Each row of a before or after table is a point. One or more steps were done to the points. Then noise was added and the rows were shuffled. The steps act on columns, c1 being the first. Name the steps. A step turns or swaps two columns, mirrors them in a line or flattens them onto one, adds a multiple of one to another, or multiplies or shifts one. Angles are multiples of 10 degrees, from the lower column toward the higher: turns from -170 to 170, lines from 10 to 170 but not 90. Use the fewest steps. Two steps may share a column if one is a turn and the other turns, adds or multiplies; they go together, in the order done. Otherwise the lowest column goes first.
In the rows, 128 means zero.

Before (10 x 2):
[[175 106]
 [149 185]
 [149 134]
 [102 129]
 [197  60]
 [147 144]
 [ 84 102]
 [143 193]
 [154 150]
 [129 123]]
After, 10 rows:
[[ 97 210]
 [ 54 166]
 [ 33 133]
 [ 96 225]
 [145  94]
 [131 137]
 [ 82 149]
 [101 163]
 [ 96 173]
 [101 183]]
Steps: shift c1 by -50; shift c2 by 30

Before:
[[142 187 202  99]
 [152 141 189 167]
 [141 127 170 152]
 [ 87 135 156  76]
 [127 170 123  96]
 [128 162 137 166]
 [126 120 110 201]
 [ 66 140 132 140]]
After:
[[158 125 157 164]
 [ 78 144 162 149]
 [181 146 170 178]
 [176 206 184 108]
 [117 118 113 212]
 [106 137 173  87]
 [125 182 123 108]
 [131 173 135 176]]
Steps: turn c1 and c3 by -30 degrees; multiply c2 by 1.3; shift c4 by 10

Before:
[[165 160 141 116 167 142]
 [ 87 111 113 140 159  39]
 [ 78 142  94  84 111 114]
 [ 95  70  80 116 110 217]
 [135 111  93 133 131 134]
 [179  85  72 135 126 110]
 [129 117 157 118 120 148]
 [ 74 141 114 195 145 171]
 [110  92  73 126  87 232]
 [157 133  83 123 173 165]
 [ 91 130 118 118 145 174]
 [138 107 100 151 158 156]
 [137 146 117  95 119 163]]
After (13 x 6):
[[108 128  57 137 115 190]
 [163 161  53  72 130  95]
 [126 113  34 108  18 154]
 [136 154  47 155 116 219]
 [128 106  30 180 145 110]
 [133 147  75  87  96 192]
 [105 132  73  93 220 103]
 [138 133 118 126 105 132]
 [121 131  54 142 123 136]
 [ 56 160  76  85  99 189]
 [136  90  39  95  51 169]
 [160 170  81 134  92 143]
 [144 178  99 159 138 195]]
Steps: turn c1 and c4 by 80 degrees; shift c2 by 20; shift c3 by -40; turn c5 and c6 by 60 degrees; multiply c6 by 1.6

Before, 9 rows:
[[158 107  68 128 110  94 164 118]
 [111  89  90 108 107 122 160 175]
 [145  91 114 182 154 115 182 134]
 [165 147 109 127  92 186 158 216]
 [120 128 149 107 195  90  94 144]
 [ 87 180 161 127 189 196  89 106]
 [139 134 128  66 151 162 153 141]
 [139 117 101 167 199 175 115 140]
 [140  55 130  83  98  84 125 112]]
After, 9 rows:
[[142 125 122 161 142 184 123  37]
 [147 130 135 113 244  87 146 110]
 [ 97 142 157 148 251 175 145 119]
 [191 126 112 117 200 160 126 112]
 [177 198 128 124 148  84 110 155]
 [140 175 135 104 158 123  78  88]
 [ 82 165 107 163 204 116  71 130]
 [137 147 152 156 158  94  45 140]
 [115  72 127  90 242 196 215 140]]
Steps: turn c1 and c4 by 70 degrees; turn c2 and c8 by -170 degrees; turn c3 and c7 by 140 degrees; add 0.5 times c6 to c7; shift c5 by 50

Before:
[[147 127 127 105 142 137 132 166 117 100 140]
 [141  98  92 106 130  98 149 127 126 153 127]
 [ 98 145  97 108 135 146  96 118 113 153 145]
 [ 88 128 135 168 123 152 126 148 132 117  89]
 [ 90 138 146 128 131  99 103 110 137 153 100]
 [153 125 107 112 129 136 163 138 162 103 114]
 [108 101 126 157  97 145 130 129 146 131 118]
 [147  80 129 115 108 152 158 147 130 155  84]
 [119 122 134 165 125 113 136 172 154 152 137]]
After, 9 rows:
[[101  87 134 108 114 119 161 149 148 159 109]
 [184 140 129 104  99  98 105 174  91 151 103]
 [ 14 127 146 152 120 163 139 118 110 166 108]
 [182 103 126 133 155 100 106 139 132 100 143]
 [202 124 107 101 143 118 100 131 132  93  90]
 [ 38 137  99 165 123 118 120 106 137 169 148]
 [ 67 143 127 117 101 113 155 152 129 107 108]
 [  8 121 135 116 128  97 165 130  96 107 106]
 [166 125  92 116 118 155  99 162 126 164 129]]
Steps: multiply c1 by 3; turn c6 and c8 by 150 degrees; turn c2 and c8 by -110 degrees; turn c4 and c7 by 110 degrees; turn c5 and c10 by 30 degrees; multiply c10 by 1.6; turn c9 and c11 by -60 degrees
